Each row is a point. The points of each table are mixes of a few directions, plus a little noise. Count the directions of each table, and those that both share. Where both have some left over, give the other angles between the two spaces (their principal angles), to ten degrees, smallest first.

First, 6 rows:
[[  6  19 -50]
 [ 17  21  49]
 [ 11  14  38]
 [ -9 -16   3]
 [ 14  28 -14]
 [-38 -64 -25]]
Second (7 x 3):
[[  -3    0    0]
 [ -31   -5    6]
 [  51    9  -10]
 [-100  -19   21]
 [  28    6   -6]
 [   5    2   -2]
 [  50    9  -11]]
Directions: first 2, second 1, shared 0; angles 50

First:
[[ 29 -35  23  21 -36  -8]
 [  4  26 -36  25  32 -19]
 [-51  30   4 -49   9  24]
 [-37  60 -41  -3  40 -10]
 [  0 -38  53 -19 -64  15]
 [ 37 -24 -11  18  26   2]
 [ 19 -20   8   9  -7   0]]
Second (7 x 6):
[[ 24  15 -31 -23  58 -19]
 [-38 -33  49  53 -50 -11]
 [  5  -2  -6   3  34 -26]
 [-18 -21  23  34   0 -28]
 [ 13  23 -17 -39 -39  59]
 [ -2  -7   3  12  22 -25]
 [ 16  24 -22 -40 -24  50]]
Directions: first 3, second 2, shared 0; angles 30, 60

First, 7 rows:
[[-17  25  14  19   2  23  44 -21]
 [ 40 -28  -2 -59 -36 -29 -60  67]
 [-68  24 -27  61  34  39  43 -17]
 [-23   7 -18  -1  24 -14 -11 -42]
 [ 55 -32  17  -9  -4 -25 -24  -8]
 [ 24 -15  11   5 -17   9   1  38]
 [-11  19   4 -17  -3  -2   7 -17]]
Second:
[[ 43  51 -38  25 -57  93 -76 -43]
 [  4   5  -4   2  -6   9  -7  -4]
 [-20 -24  18 -12  27 -44  36  20]
 [ 14  16 -12   8 -18  30 -25 -14]
 [-21 -25  19 -12  28 -46  38  22]
 [-22 -26  20 -13  30 -48  39  22]
 [  3   3  -3   2  -4   6  -5  -3]]
Directions: first 4, second 1, shared 0; angles 90

First (9 x 9):
[[ 23  28  56 -17  68  16   4 -42 -60]
 [ 27  34  66 -21  79  19   4 -49 -72]
 [ -4  -5 -12   5 -14  -3   0   9  14]
 [ 16  20  37 -12  45  11   2 -28 -41]
 [-19 -24 -46  14 -54 -13  -5  35  51]
 [-10 -11 -21   7 -26  -6  -2  15  23]
 [-16 -19 -39  13 -48 -10  -3  30  43]
 [ -1  -2  -4   2  -4  -1  -1   3   3]
 [-15 -19 -35  12 -44 -10  -2  29  41]]
Second:
[[ 10 -13 -14  -7 -27 -11   1  18  25]
 [ 23 -32 -35 -15 -64 -27   2  42  60]
 [-14  18  22   9  38  16  -2 -25 -36]
 [-35  46  52  23  95  39  -4 -62 -88]
 [ -6   7   8   3  14   6  -1  -9 -13]
 [ -9  12  14   6  25  10  -1 -17 -23]
 [ 16 -21 -24 -11 -44 -18   2  29  40]
 [ 14 -18 -21  -9 -38 -15   2  25  35]]
Directions: first 1, second 1, shared 0; angles 30
